Each row of a before or after table is a point. One or more steps were done to the points. Then noise was added and the rows were shuffled. The steps act on columns, c1 being the first. What was done? A step turns or swaps two columns, mirrors them in a line or flattens them onto one, adds a multiple of one to another, or multiplies or shifts one. Angles are multiples of 10 degrees, from the lower column toward the higher: turns from -170 to 170, lines from 10 to 170 but not 90. Use the fewest steps. Two steps may share a column if one is a turn and the other turns, adds or multiplies; they go together, in the order done. Otherwise the lowest column goes first.
(in the rows, 128 means zero)

Before, 12 rows:
[[135 104  93]
 [ 94 190 115]
 [156  92  91]
 [124 174 199]
 [ 71 124 105]
 [126 107 178]
 [145 169  87]
 [127 172 120]
 [114  85  47]
 [154 124  91]
 [173 116 127]
 [110 136 118]]
After:
[[180 124  99]
 [100 110 164]
 [159 226 111]
 [ 92  95  94]
 [138  71 173]
 [150 192 166]
 [134 200 129]
 [199  60 169]
 [148 141 120]
 [140 120 170]
 [ 73 202  79]
 [151  88 156]]
Steps: turn c1 and c3 by 130 degrees; multiply c2 by 1.6

Before (9 x 8):
[[ 51  57 175 137 119  61  96 123]
 [101 104 159 106  93 170 130 138]
 [136 124 113 151 105 136 146 175]
 [144 130 137 132 156 148 119  65]
 [111  78 173  56 200  86  54  79]
 [ 72  69 192 131 172 117 115 143]
 [102  92  78 153 127 164 123 130]
 [121 184  91 154 129 186  98 125]
 [106 175 100 105 132 172 171 123]]
After:
[[153  48  81  97 124  65 141 127]
 [ 39  91  93 130 156 172 103 135]
 [123 121 140 144 151 138 151 175]
 [ 43 166 161 168 132 172 105 119]
 [ 45  83 182 126 137 166 154 130]
 [ 34 174 158  99 131 185 156 124]
 [173  71  97  54  53  88  59  79]
 [ 84  60  74 118  72 115 132 144]
 [114 119 126 123 100 144 133  70]]
Steps: add -1.5 times c6 to c1; shift c2 by -10; turn c3 and c5 by -170 degrees; swap c4 and c7

Before:
[[105 125  95 123 103 131 146 128 148 123 119 134 124 101]
 [144 106 121 123 157 144 133 113 118 144 125 138 126 112]
 [121 101 108 111 123 148 135  85 152 134 114 165 114  97]
 [132 126 122 122 123 127 111 142 144 133 136 144 135 101]
 [110 110 122  98 143 140 144 103 147 141 106 163 127 119]
 [127 131 141 136 107 118 133 127 133 124 127 130 132 103]
 [132 106 136 137 138 118 112 125 134 152 148 132 127 140]
 [110 141 120 134 121 134 113 117 138 131 118 114 134  95]
 [129 133 110 127 120 129 132 119 163 113 107 140 116 109]
 [125 101  99 104 121 149 131  93 137 126  93 165 135 119]
 [137 116 125 131 132  97 126 123 152 144 142 127 149 112]
 [147 109 144 102 139 136 118 119 124 155 139 101 126 122]
 [138 109 138 137 133 138 130 128 155 145 144 129 151 125]
 [153 115 135 130 136 130 121 125 135 178 127 132 132 123]]
After:
[[118   5 107 114 126 114 135  81 152 134 113 165 114 120]
 [127  91 144 138 107 136 131 127 133 126 126 131 133 107]
 [112  68 124  99 145 114 144 104 144 131 105 162 128 130]
 [148  73 144 101 142 103 114 119 126 114 139 104 125 135]
 [139  69 124 130 131 132 125 123 154 100 143 130 145 126]
 [146  46 120 126 155 106 131 110 118 128 127 140 123 132]
 [126  50 100 104 123 118 130  92 136 141  92 167 135 138]
 [105  67  93 123 102 130 143 127 148 135 119 134 125 109]
 [127 105 110 126 120 140 131 119 163 139 109 137 116 112]
 [153  88 136 129 135  89 120 124 134  95 130 131 132 134]
 [139  77 138 136 136 112 131 128 156 124 145 126 153 136]
 [134  70 121 123 123 122 110 140 143 125 136 143 138 108]
 [132 101 138 137 137 116 115 127 133 110 149 132 127 153]
 [111  97 120 134 121 121 114 116 141 131 116 117 134  93]]
Steps: turn c2 and c14 by -40 degrees; multiply c2 by 3; multiply c6 by 0.7; turn c6 and c10 by 130 degrees

Before:
[[110 126  95 129 100 174 159  98 126 116 144  83 123 137 134 103 126 104
  144 147 125 112  96 128]
 [116 143 106 159 117 170 155 106 144 122 112  97 103 144 145  75 123  79
  143 103 139  84  68  86]
 [ 80  99 178  93 159  68 134 206 159 114  73 113  79 136  93 155 118 172
  227 136 114 142 115 179]
 [138 128 141 132 127 133 171  70 152 138  93 124 145  78 105 130  88 120
  126 112 164 148 106  93]
 [114 136 119 147 102 111 141  75 147 140 101 169 134  97 130 105 107 108
  118  89 119 139 130 126]
 [156 125 128 124 112 134 155  77 167 119  96 112 108 104 103  94 120 137
  111  92 136 127 150 103]
 [114 100 107 138 144 155 125 121 119 130 112 110 134 171 106 107 120 107
  126 121 146  88 108 103]
 [185 102 178 145 122 139 143 109 146 139 125 149 122  87 118 136 102 138
  107  87 126 143 118 112]
 [107 101 137 109 170  77 150 214 179 123 103  92 108 129  52 164 133 151
  190 105 102 163  91 175]
 [132 121 143 111 153 133 153 109 173 140 132 152 130  78 140 124 123 151
  111  79 161 147 135 110]]
After:
[[155 125 127 124 112 105 155  77 167 119  96 109  96 133 104 160 116 127
  109  92 136 127 171 103]
 [ 80  99 179  94 159 165 135 205 159 114  73 155 101 176  93  96 125 129
  228 135 114 142 103 178]
 [106 101 138 109 170 154 149 215 178 123 104 126 147 172  53  81 118 128
  189 105 102 162  54 175]
 [184 102 179 144 123  88 141 109 146 140 125 142 124 139 118 121 132 129
  107  86 125 143 108 114]
 [111 127  95 130 100 113 158  98 127 116 145  50 127  84 134 150 115 128
  143 147 124 112  66 129]
 [132 121 143 111 153  82 152 110 174 140 131 148  80 149 140 131 124 127
  109  80 161 147 143 110]
 [137 128 141 131 127  80 171  71 151 139  93 119  92 149 105 147 164 130
  127 113 164 148  85  93]
 [114 100 108 138 145 151 125 122 120 130 111  90 108  83 107 136  99 128
  125 122 146  87  89 101]
 [115 144 104 158 116 122 155 105 143 122 112  67  87  84 145 184 116 127
  144 103 139  83   7  86]
 [115 136 119 148 103 109 142  75 148 141 101 182 148 158 131 160 141 129
  118  90 118 139 133 127]]
Steps: add -1 times c2 to c17; turn c16 and c17 by 150 degrees; add -0.7 times c6 to c12; turn c6 and c14 by -120 degrees; add -1.5 times c21 to c13; multiply c18 by 0; multiply c23 by 2
